Each row is a point. Two turns around zero, p and q, are shown by what they do to some points. Where does a point land after both, in the order given? Backwards means that the second turn is done in reverse. Each puzzle has new turns, and all numbers are rounded.

Turn p:
22; -70 -> -68; -29
-20; 18 -> 16; 22
-19; 41 -> 39; 23
-7; 20 -> 19; 9
24; -9 -> -7; -25
Turn q:
12; -30 -> 28; -16
-42; 42 -> -59; 6
30; -12 -> 31; 10
Where do these land?
q, then p: -60; -27 -> -61; 23
p, then q backwards: 26; -22 -> -33; -9
p, then q backwards: -4; 5 -> 6; 1
q, then p: 50; 30 -> 57; -14
q, then p: -12; 14 -> 1; 18

Turn p:
-13; 19; -25 -> -23; -24; 5
-11; -47; -46 -> -34; 5; -57
-8; -39; 50 -> 55; 20; -25
-10; -5; 32 -> 34; -1; -1
21; 38; 28 -> 16; 5; 49
20; 35; -39 -> -48; -6; 29
Turn q:
55; -5; -36 -> -3; -60; 26
-25; -5; 56 -> 13; 59; 10
-5; -44; -3 -> -40; 9; 18
14; 43; -8 -> 37; -23; -16
-39; 10; -9 -> -8; 15; -38
Where do these land?
p, then q backwards: -9; -37; -8 -> -33; 18; -11
p, then q: 27; -3; 5 -> 25; 4; -10
q, then p: 21; 37; -15 -> -14; 40; -17
p, then q: 20; 35; -33 -> -3; 50; -14
p, then q: -59; -32; 50 -> -20; -67; 45

Turn p:
33; -29; -41; 15 -> 9; 25; 3; -56
-20; -28; -14; 30 -> 17; 37; -25; -3
32; -5; 19; -16 -> 17; -29; 20; -13
-72; -35; 2; -20 -> 2; -3; -78; 25
6; 27; 9; -2 -> -13; -8; 21; 14
18; -22; 33; -3 -> 38; -20; 7; 0
4; 92; -8; -4 -> -69; -3; 53; 32
Turn q:
40; 28; 15; -32 -> 2; 49; 13; -32
48; -36; 55; -47 -> -25; 24; -36; -80
-46; 14; -18; 33 -> 7; -19; 1; 57
-44; 45; -35; 0 -> 43; 11; 12; 55
-12; -20; -31; -9 -> 28; -28; 2; -4
11; -26; -10; 34 -> -23; -35; 16; -2
4; -6; 25; 21 -> -32; -1; -8; 3
Where do these land?
q, then p backwards: 15; -69; 10; -22 -> 18; -38; -28; -55
p, then q: 4; 45; 25; 13 -> -45; -1; -18; 22
p, then q backwards: 36; -1; 5; -10 -> 22; -15; -27; -1
p, then q: -25; -25; -14; -31 -> 37; -29; 14; -4
q, then p: -40; 8; -62; 13 -> 63; 19; 31; -20
p, then q: 9; 42; 36; 36 -> -61; 16; -6; 20

Turn p:
80; -38; -36; -4; 66; -30 -> 82; 75; 1; -39; 12; -20
47; 3; -7; 30; -28; 6 -> 44; -1; -9; 39; -20; -3
4; 21; -41; 25; 1; 29 -> 18; 4; 11; 11; -23; 50
1; 13; 29; -13; -11; 33 -> -2; -35; 27; 14; 13; -5
-85; 11; 51; -23; -7; -1 -> -93; -37; 11; -12; 13; -14
1; 30; 21; 33; -12; -3 -> -7; -13; 11; 22; -40; -12
-62; -43; 22; -16; -4; -3 -> -66; 8; -12; 2; 43; -6
-13; 22; -8; 8; -24; 0 -> -9; -20; -12; 8; -20; 15
27; -19; -30; -39; 17; -33 -> 34; 18; -30; -44; 22; -7
Turn q:
8; -43; 44; 15; -2; -30 -> 13; 1; -19; -17; -61; -23
-49; -32; 1; -4; 10; 49 -> 12; -13; 67; -20; -13; 24
50; -19; -21; -7; -24; 6 -> -45; -32; -20; -11; 6; -20
0; 49; -12; -45; -17; -3 -> 0; 25; -1; 1; 61; -23
-4; 6; -21; 15; 32; -32 -> 28; -15; -22; 34; 0; 12
26; 60; 44; -34; 17; 36 -> 2; 47; -23; -57; 49; 24
-31; -22; -37; 61; -17; -26 -> -11; -14; 17; 71; -43; 6
Where do these land?
q, then p: -4; 22; -23; -51; 48; -27 -> 55; 50; 18; -23; 6; -13
p, then q: -13; 17; -37; -4; -31; -33 -> -30; -32; 32; 16; 25; -11
p, then q: 19; -34; 6; -9; -15; -40 -> 10; -21; -27; 40; 23; -5
p, then q: -31; 49; 18; 1; -22; -33 -> -5; -10; 46; 18; -18; -49
p, then q: -22; -49; 6; 21; 3; 89 -> 21; 32; -1; -20; -36; 90
p, then q: -13; -2; -6; 34; 14; 7 -> -12; 35; 11; 3; 2; 11
p, then q: 63; -2; 36; 7; 4; 36 -> -6; 7; -66; -15; -44; 2

Turn p:
46; -10; 27; 62; 10; -11; 8; 22 -> 12; -19; -51; 15; -2; 52; 28; 26
34; -2; -41; 1; -28; 14; 13; -5 -> 17; 26; 5; 36; -15; -2; 30; -25
-57; -10; 47; -31; -20; 31; 23; -4 -> -24; 33; 16; -16; 37; 10; -69; -6
21; 2; -24; 40; -9; -22; 3; 76 -> 18; 26; -5; -8; -32; 34; 53; 54
31; 5; 8; -17; -6; -27; 18; 16 -> 6; 3; 1; -25; 0; 26; 30; -21
-60; 26; 10; -26; -30; -3; -9; -42 -> 24; 0; 33; -18; 5; -29; -68; -19
19; 34; -35; 12; 3; -1; 69; 17 -> 31; 12; 44; 24; 32; 30; 49; 4
-28; -44; -4; -12; 35; -11; -49; -35 -> -50; -44; -4; -1; -33; -38; -30; -1
-6; -1; 12; -30; 45; 30; -76; -45 -> -34; -36; -39; -8; 8; -84; -24; -13
Turn q:
-8; -12; 23; 17; -43; 4; -38; 8 -> -12; 40; -10; 41; 6; 11; -26; -2
16; -36; -6; -17; -13; 3; -20; -16 -> 5; 28; -12; -23; -13; 15; -28; -2
21; -6; -40; 22; -3; 11; 42; -16 -> 31; 0; 35; -18; -32; -14; 13; 29
-43; -13; -4; -23; -51; 21; 15; -8 -> -20; 11; 46; 7; -4; -15; -50; -21
-49; -24; 32; 29; 39; -53; 34; 35 -> -25; -76; -40; 42; -35; -24; -5; 6
21; -23; 22; 28; 41; 12; 16; 31 -> 46; -28; -32; 21; -22; 4; 17; -10
11; 43; -69; -21; 50; -3; -73; 4 -> -16; -11; 3; -44; 51; 87; 37; 32
10; 14; 27; -35; -80; 0; 29; -5 -> -2; 41; 22; 1; 31; -67; -41; -11
4; 78; 7; -28; 54; 3; 37; -8 -> -4; -45; 16; -32; 42; -29; 70; -24
18; -21; 9; 27; 7; 3; -42; -25 -> -3; 38; -28; 5; -24; 31; 14; 2
Where do these land?
q, then p: -37; -16; -36; 7; -12; -3; 33; -49 -> 8; 31; -6; -45; -8; 20; -54; -11
p, then q: -13; -7; -29; -32; -28; 4; -4; -7 -> -34; 26; -8; 7; 14; -26; 14; -1
q, then p: -12; 38; -25; 60; -50; 35; -43; -28 -> 50; 10; -21; -7; 74; 24; -21; 51
q, then p backwards: -9; 13; 61; 13; 14; -41; 11; -11 -> 40; -22; -11; -9; 29; 33; -43; -14
p, then q: -36; -11; -35; 33; 15; -47; -49; 48 -> 21; -4; -4; 36; 42; -31; -79; 12
p, then q backwards: 34; 39; -1; -43; 4; -54; 12; -39 -> 0; 16; 9; -42; 53; 52; 39; -3
q, then p: 53; -36; -39; 20; 31; 23; 23; 39 -> -11; 42; -48; 13; -10; 17; 60; -36
p, then q: -7; -13; -20; -36; 6; 45; -38; -12 -> -61; -14; -8; 5; 3; -10; 8; 37
q, then p: 31; -36; 63; -2; -10; 46; 41; 5 -> 54; -43; -18; 16; -33; 0; 22; -57
p, then q backwards: 5; 35; 41; 20; 11; 19; 10; 30 -> 45; 18; -16; -15; 2; -19; -31; 27
p, then q: -8; -5; 19; -40; 19; -27; 2; 23 -> -20; -18; 6; -22; 12; -7; -24; -41

Turn p:
12; 23; -1; 39; 6; 1; -7; 32; 1 -> 17; 7; 10; -40; 10; 4; -11; -30; -13
23; 26; -18; -2; 9; 10; -28; 4; -4 -> -26; 19; 16; -18; -1; -7; 7; -14; -24
24; -23; 16; -29; -20; -10; 32; -18; 1 -> 1; 1; 19; 22; 4; 1; 15; 31; 45
-4; 6; 5; 36; -27; -20; 27; -17; -24 -> 18; -10; -26; -17; 7; -8; 21; -21; 41
14; 4; -7; -11; 54; -19; -20; -4; -17 -> -16; 27; -14; -20; 7; 18; 19; 29; -35
30; -41; -45; -28; 16; -24; -13; -5; 12 -> -14; 5; 14; -5; 9; -40; 9; 63; -19
-25; 2; 27; 6; -3; 6; -15; -9; 19 -> 12; 14; -16; 25; -13; 6; -22; -15; -2
-27; -15; 17; -6; -20; 45; 2; 8; 0 -> -12; -28; 1; 31; 3; 13; -36; -19; 9
-21; 36; -3; 35; 18; 27; 7; 4; 27 -> 8; -5; -7; -27; -42; 14; -27; -32; -13
-26; -19; 8; -41; -33; -17; 15; 5; -14 -> 13; -30; 3; 50; 15; -2; 24; 10; 10
Turn q:
-8; 10; 18; -20; 7; 16; -19; 9; -28 -> -2; -39; 13; 12; -1; 13; 2; -13; 14
12; 12; -33; -22; 14; -6; -2; 10; 2 -> -2; 23; 8; 31; 3; 5; 17; -17; 5
-13; 12; -27; -6; -7; -4; -1; 31; -11 -> 1; 13; 24; 14; -6; 15; 19; 12; 22
10; -63; -12; 5; -3; 11; -5; -1; -29 -> 35; 4; -9; -26; 35; 41; -13; -11; 6
13; 19; 3; -18; 12; -5; 21; 26; -11 -> -2; -1; 8; 3; -9; -10; 36; -20; 17
0; 12; -4; -6; -7; 1; 4; -27; 18 -> 0; 9; -10; 14; -11; -20; -19; 0; -8
-3; 17; 10; -9; 6; 18; 27; -1; 29 -> -21; 9; 3; -7; -13; -34; -9; -15; 12
-16; -25; 19; -19; -15; -19; 19; -32; -27 -> 31; -21; -47; -4; -1; -1; -9; 7; 23
-1; -11; 3; -21; -16; -6; 5; 8; 26 -> -13; 18; -16; -6; -23; 10; -8; -8; 10
-22; -6; 6; 4; 28; -14; 18; -16; 62 -> -52; 29; -33; -5; 11; -31; -16; 9; -1
-14; 13; 7; 14; -16; 11; 2; -18; -27 -> 25; -25; 10; 1; -2; -13; -12; 19; 3
42; 11; 8; 97; -2; -2; -68; 10; -3 -> 0; -17; 48; -25; 17; 22; 12; 36; -103
Where do these land?
p, then q: 21; 1; 12; 21; -45; 8; 26; 34; -27 -> -32; -1; -43; -8; 21; -18; -21; -35; -17
q, then p backwards: -8; 13; -38; 28; 30; -3; -3; -7; -35 -> 15; -29; 10; -30; -20; -33; -7; 31; -12
q, then p: -38; 10; 41; -2; -5; 10; -33; -16; -17 -> 6; -13; -10; 16; 38; -23; -44; 19; -12
p, then q: 15; 15; 3; -6; -12; -32; -8; -24; 11 -> 4; 13; -1; 0; -26; -32; 22; 10; -3
q, then p backwards: 10; 6; -29; -38; -1; -21; -6; -2; 3 -> -18; 15; 35; -17; -10; -9; -11; -22; 3
p, then q: 28; 5; -18; 13; 18; 2; -45; -26; 5 -> -4; -15; 1; 46; -18; -6; 20; 28; 22
p, then q: -13; 17; 33; -3; -2; 13; -7; 15; 21 -> 15; -21; 16; -2; -3; -8; -21; -2; -32
p, then q: -5; -12; -13; -9; -13; 25; 64; 8; 10 -> -19; 13; -19; -47; -12; 35; -28; -14; -1
p, then q: 0; -35; -20; 2; 10; -2; -4; 5; 50 -> -3; -11; 4; -1; -22; 46; 33; 8; -19
q, then p: -10; -20; 29; -4; 20; 0; 16; 12; -20 -> -2; -12; 4; 11; -19; -2; -10; 43; -4
